Each row of a before or after table is a point. The points were changed in one or more steps. Then noise was added and the rows were shuffled. The steps act on how far a point lies along the listed directions, d1 being the first. Write out the steps. A step turns or swaps two directions, mirrors them in a line or flattens them onto one, adds a multiple of one to another, or multiplies one. Angles are multiples of 10 degrees, from the lower direction toward the higher: turns from -170 to 170, lines from 10 to 170 but not 90. Use the fewest steps. Two steps may share a direction if one is a turn and the other turns, adds or multiplies; they go together, in the order done. Otherwise the lowest direction goes first.

Directions:
(1): [0.48 0.04 0.17]
(2): [ 0.05 -0.51 -0.02]
(3): [ 0.17  0.04 -0.49]
Before, 9 rows:
[[ 0.31 -0.17  0.04]
 [ 0.01  0.31  0.13]
 [ 0.04 -0.25 -0.31]
 [-0.06  0.61 -0.30]
 [ 0.08 -0.23  0.06]
 [ 0.53 -0.05  0.12]
 [ 0.12 -0.33 -0.18]
 [-0.07  0.42  0.47]
 [-0.16  0.84  0.31]]
After, 9 rows:
[[ 0.21 -0.07  0.10]
 [-0.32  0.33  0.10]
 [ 0.32  0.12  0.10]
 [-0.21  0.24  0.01]
 [ 0.37  0.40  0.12]
 [ 0.18 -0.21 -0.05]
 [-0.48  0.26 -0.28]
 [ 0.32 -0.15  0.00]
 [-0.70  0.52 -0.07]]
Steps: turn d1 and d2 by -50 degrees; multiply d3 by 0.4

Directions:
(1): [-0.14 -0.50 -0.16 -0.04  0.12  0.10  0.28 -0.56]
(2): [-0.05 -0.59  0.21 -0.25 -0.23 -0.12 -0.35  0.25]
Before, 12 rows:
[[ 0.11 -0.38 -0.19 -0.12  0.10  0.12 -0.02  0.04]
 [-0.15 -0.23  0.03 -0.22  0.09 -0.09  0.10 -0.07]
 [-0.11 -0.21 -0.05 -0.11  0.01  0.01 -0.06 -0.22]
 [ 0.20  0.15  0.26  0.16 -0.21 -0.07 -0.23  0.30]
 [ 0.10 -0.17  0.05 -0.14 -0.01 -0.18 -0.14 -0.02]
 [-0.11 -0.36 -0.06 -0.25 -0.17  0.16 -0.12 -0.20]
 [-0.01  0.02  0.02  0.10 -0.04 -0.10  0.11 -0.10]
 [-0.21 -0.01 -0.07 -0.05  0.11  0.03  0.09 -0.11]
 [ 0.29 -0.23  0.66 -0.49 -0.69 -0.38 -1.28  1.46]
 [-0.04  0.29  0.15 -0.03 -0.01 -0.09 -0.07  0.13]
 [ 0.06 -0.13 -0.08 -0.21  0.25 -0.07  0.00 -0.34]
 [ 0.23  0.77  0.14 -0.11 -0.14 -0.14 -0.31  0.83]]
After:
[[ 0.02  0.51 -0.15 -0.01 -0.07  0.18 -0.02 -0.03]
 [ 0.19  0.20 -0.22  0.06  0.19  0.13  0.04  0.16]
 [ 0.15  0.28  0.05 -0.18  0.16 -0.19 -0.22  0.14]
 [ 0.11  0.17 -0.04  0.02  0.16 -0.12  0.03 -0.17]
 [ 0.04  0.00  0.14  0.05 -0.14 -0.14 -0.03  0.06]
 [-0.14 -0.86 -0.23 -0.31  0.12  0.05  0.37 -0.66]
 [-0.14  0.11  0.09 -0.06  0.06 -0.03 -0.09  0.19]
 [-0.08 -0.09 -0.77  0.25  0.60  0.44  1.07 -1.67]
 [ 0.04 -0.28  0.02  0.18  0.00  0.07  0.19 -0.41]
 [-0.05  0.33  0.00 -0.11  0.13 -0.13  0.12  0.12]
 [-0.13 -0.19  0.08 -0.13  0.04 -0.06  0.07 -0.22]
 [ 0.00  0.34 -0.05 -0.01 -0.01 -0.04 -0.10  0.07]]
Steps: turn d1 and d2 by -170 degrees
